Each row is a point. The points of each table are mixes of a few directions, plus a little noise. How many directions does each table use, and how many do they share? Where both have some left over, give the other angles between the two spaces (their principal angles), to ten degrees, smallest first.

First:
array([[-43,  -5],
       [-19,  -2],
       [ 40,   4],
       [-28,  -3],
       [ 51,   5]])
Second:
array([[-25,  11],
       [-14,   6],
       [-22,  10],
       [ 60, -27]])
Directions: first 1, second 1, shared 0; angles 30

First:
array([[ -4,  -1,  -1,  -6,  -2,   4],
       [-13,  -1,  -4, -18,  -4,  10],
       [ 43,   6,  15,  60,  14, -34],
       [ 25,   3,   9,  35,   9, -20],
       [-25,  -3,  -8, -35,  -8,  20],
       [ -1,   0,   0,  -1,   0,   0],
       [-22,  -3,  -8, -31,  -7,  18],
       [ 10,   1,   4,  14,   3,  -8],
       [-14,  -2,  -5, -20,  -4,  11]])
Second:
array([[-12,  26,  -2,  31,  43,  49],
       [ 14, -19, -10, -15,  -8,  -8],
       [ -1,  -3,  29,  -7,  -1,  -1],
       [-11, -20,   7,   8, -23,  -6],
       [  7,   8, -11, -13,  -7, -21],
       [  3,   9, -12,  -4,  -3, -12]])
Directions: first 1, second 4, shared 0; angles 80

First:
array([[  7,  -7,   5,  15,   8,  -3,   5, -25,  11, -18,  18],
       [-12,  10, -11,   9, -10,  -9,  -3, -17, -15, -14, -26],
       [  4,   5,   4,  15,  19,  17,   5,   4,  23,  18,  15],
       [  0,  -5,   0, -22, -13,  -8,  -5,  12, -18,   1, -10],
       [-17,  13, -14,  -3, -16,  -8,  -6,   6, -20,  -4, -33],
       [ 13,   3,   6,  26,  27,  23,   6, -30,  16,  14,   7],
       [ 10,  -1,   6,   9,  16,  14,   3,  -8,  11,  13,  10],
       [ -9, -16,   4, -35, -28, -30,  -1,  57,   8, -21,  34],
       [  5,  -2,   1, -14,  -3,   4,  -4,   0, -17,  11, -15]])
Second:
array([[-17,   6,  -7,  -8, -14, -11,  -1,  39,   9,  -4,   6],
       [-17,  14,  -6,  -3,  -3,   4,   1,  57,  23,  19,  10],
       [  6,  -5,   2,   1,   1,  -1,   0, -20,  -8,  -7,  -3],
       [ 27,  -8,  12,  23,  30,  22,   5, -60,   2,   6,   5],
       [ 18,  -3,   6,   4,  16,  18,  -1, -33, -12,  16, -13],
       [ -9,   8,  -3,   1,   1,   4,   1,  31,  16,  11,   8],
       [ -3,   5,  -3, -11,  -4,   4,  -4,  17,  -9,  15, -14],
       [  2, -12,   2,   0, -11, -20,   0, -30, -12, -34,   3],
       [ 17,  -9,   8,  16,  16,   6,   4, -48,   0, -10,   7],
       [-14,   3,  -6,  -9, -16, -14,  -1,  28,   2, -10,   3],
       [ -9,   2,  -5, -14, -15, -10,  -4,  19, -12,  -3, -11]])
Directions: first 4, second 3, shared 3

First:
array([[ -1,  22,  -6,  11,  17,  -1, -16,  -8,   1,   0,  14,  14, -22,
        -15,   0,  10,   5, -13],
       [  7, -21,   9,  11, -13,  13,  -6,  -1,   6,  -8,  -6,   0,   8,
          8,  10, -12, -19,   6],
       [-14,  -7,  -1, -25,   7, -22,  16,   2,  -7,   8, -11,   3,  12,
         19,  -6,  12,  -1,  24],
       [  0, -12,  16,  -6,  -1,  12,  10,  -5,  -3,  14,  -4,   1,  11,
        -18,   2,  12,  16,   1],
       [ -7,   5,   5, -23,  16,  -9,   7, -10,  -1,  10,  -1,  13,  -1,
          6,  -7,  13,   3,  10],
       [ -6,  -2,  -8,  18,   3, -11, -16,   2,  -3,  -7,   0,   7,  -8,
          5,   9,   5, -14,   7],
       [  4,  40, -32,  40,  15,  14,  26,  21,  14, -24,   7, -33, -12,
          0, -36, -17,   3, -34],
       [ 21,  -2,  26, -20, -14,  27, -20, -21,   6,   9,  14,  14,  -6,
        -25,  14, -13,  13, -18],
       [ -5, -23,  -9,  -4, -29, -22,   0,  20, -12,  -4, -13, -18,  19,
         19,  13, -12,  -5,  17]])
Second:
array([[ -1,  -4,   8,   5,   3,  -2,   1,   1,  -7,   2,  -2,   1,   1,
          2,   1,  -2,   0,   0],
       [ -1,   2,   1,  -5,   1,   3,  -2,   0,   1,   2,   0, -11,  -2,
          1,   5,   6,  -7,  -2],
       [  4,  11, -26, -11, -11,   3,   0,  -2,  22, -10,   7,  11,  -1,
         -8,  -7,  -3,  10,   5],
       [  3,  15, -29, -19, -11,   8,  -1,  -3,  26,  -7,   7,  -3,  -4,
        -10,  -2,   7,   0,   2],
       [  0,   6,  -7,  -9,  -2,   4,  -2,  -1,   7,   1,   2, -10,  -2,
         -2,   4,   8,  -7,  -2],
       [  1,   9, -16, -11,  -6,   4,  -1,  -2,  14,  -4,   4,  -2,  -2,
         -5,  -1,   4,   0,   1],
       [  1, -22,  31,  33,  10, -15,   7,   5, -29,   1,  -7,  32,   8,
         10, -11, -26,  19,   4],
       [ -3, -36,  60,  48,  22, -21,   7,   7, -55,  11, -14,  25,  11,
         19,  -5, -26,  12,   0],
       [ -3,  18, -20, -32,  -5,  17,  -8,  -4,  21,   4,   4, -43,  -9,
         -6,  17,  31, -28,  -7]])
Directions: first 6, second 2, shared 0; angles 60, 90

First:
array([[ 23,   5, -14,  10,  11, -16,  -6,  10,  22,  10,  11,   5, -11,
          8, -12, -14,   3,  13,  -9,  -2,   2,   0,  -7, -16, -16,   1,
          7,  37,  -2,   5,  30,   3],
       [  9,   0,  -1,   4,   4,   0,   0,   0,   2,  -1,   1,   6,   2,
          2,  -9,  -3,   3,   6,  -3,  -2,  -2,  11,  -6,  -8,   2,   0,
          7,   6,   5,  -2,   5,   0],
       [  2,  -2,   8,   3,   0,  11,   4,  -8, -12,  -8,  -6,   8,  11,
          0, -10,   4,   3,   3,   0,  -2,  -6,  24,  -6,  -5,  16,  -1,
         10, -12,  11,  -8, -10,  -3],
       [-16,  -3,   9,  -7,  -8,  10,   4,  -7, -14,  -6,  -7,  -5,   6,
         -5,   9,   9,  -3,  -9,   7,   2,  -1,  -3,   6,  12,   9,   0,
         -6, -24,  -1,  -3, -19,  -2],
       [ -9,  -2,   7,  -3,  -5,   8,   3,  -5, -11,  -5,  -4,  -1,   6,
         -3,   3,   7,  -1,  -5,   4,   0,  -1,   4,   2,   6,   9,  -1,
         -1, -17,   2,  -4, -14,  -2],
       [ 13,   1,  -1,   6,   5,   0,   0,   0,   2,  -1,   2,   7,   2,
          4, -13,  -4,   4,   9,  -5,  -3,  -3,  17,  -8, -12,   3,   0,
         11,   9,   7,  -3,   7,  -1],
       [-16,  -2,   4,  -8,  -7,   3,   1,  -1,  -7,  -1,  -4,  -8,   0,
         -5,  15,   6,  -4, -10,   7,   2,   2, -15,   9,  14,   0,   0,
        -11, -17,  -6,   2, -13,   0],
       [  9,   4, -13,   2,   5, -18,  -7,  12,  20,  12,  10,  -4, -14,
          3,   3, -10,  -2,   4,  -4,   1,   6, -22,   1,  -3, -22,   1,
         -6,  28, -11,  10,  23,   4],
       [  1,   1,  -6,  -1,   0,  -8,  -3,   5,   8,   5,   4,  -4,  -7,
          1,   5,  -3,  -2,  -1,   0,   1,   3, -15,   3,   2, -10,   1,
         -5,   9,  -7,   5,   8,   2],
       [-14,  -3,   7,  -6,  -6,   8,   3,  -5, -12,  -5,  -6,  -4,   6,
         -5,   7,   8,  -2,  -8,   5,   1,  -1,  -2,   5,  10,   8,  -1,
         -5, -20,  -1,  -3, -17,  -2]])
Second:
array([[  9,  10,   8,   8,   7,  -2,   4,   6,  -3,   5,   2,  -1,  -2,
          3,   1,  -2,   6,   3,   2,   2,   3,  12,   0,  -7,  12,  -4,
          1,   0,   1,   1,  -3,  -4],
       [ -4,  -5,  -4,  -4,  -3,   1,  -2,  -3,   2,  -2,  -1,   0,   1,
         -1,  -1,   1,  -3,  -1,  -1,  -1,  -2,  -6,   0,   4,  -5,   2,
          0,   0,   0,  -1,   1,   2],
       [  4,   4,   4,   3,   3,  -1,   2,   3,  -1,   2,   1,   0,  -1,
          1,   0,  -1,   2,   1,   1,   1,   1,   5,   0,  -3,   5,  -2,
          0,   0,   1,   1,  -1,  -2],
       [  1,   1,   1,   1,   1,   0,   0,   0,   0,   0,   0,   0,   0,
          0,   0,   0,   0,   0,   0,   0,   0,   1,   0,   0,   1,   0,
          0,   0,   0,   0,   0,   0],
       [  1,   2,   1,   1,   1,   0,   1,   1,  -1,   1,   0,   0,   0,
          0,   0,   0,   1,   1,   0,   0,   0,   2,   0,  -1,   2,  -1,
          0,   0,   0,   0,   0,  -1],
       [  7,   8,   7,   7,   6,  -2,   3,   5,  -3,   4,   2,  -1,  -1,
          2,   1,  -2,   5,   3,   2,   1,   3,  11,   0,  -6,  10,  -4,
          1,   0,   1,   1,  -2,  -3],
       [  5,   6,   5,   5,   4,  -1,   2,   4,  -2,   3,   1,   0,  -1,
          2,   1,  -1,   4,   2,   1,   1,   2,   7,   0,  -4,   7,  -3,
          1,   0,   1,   1,  -1,  -2],
       [-44, -47, -40, -39, -35,  11, -18, -32,  16, -23, -10,   3,   7,
        -13,  -6,  12, -28, -15,  -9,  -9, -15, -60,  -1,  35, -55,  20,
         -4,   0,  -6,  -6,  11,  20],
       [  8,   8,   7,   7,   6,  -2,   3,   6,  -3,   4,   2,  -1,  -1,
          2,   1,  -2,   5,   3,   2,   2,   3,  11,   0,  -6,  10,  -4,
          1,   0,   1,   1,  -2,  -3],
       [  3,   3,   2,   2,   2,  -1,   1,   2,  -1,   1,   1,   0,   0,
          1,   0,  -1,   2,   1,   1,   1,   1,   3,   0,  -2,   3,  -1,
          0,   0,   0,   0,  -1,  -1],
       [  9,  10,   9,   8,   8,  -2,   4,   7,  -4,   5,   2,  -1,  -2,
          3,   1,  -3,   6,   3,   2,   2,   3,  13,   0,  -8,  12,  -4,
          1,   0,   1,   1,  -3,  -4]])
Directions: first 2, second 1, shared 0; angles 60
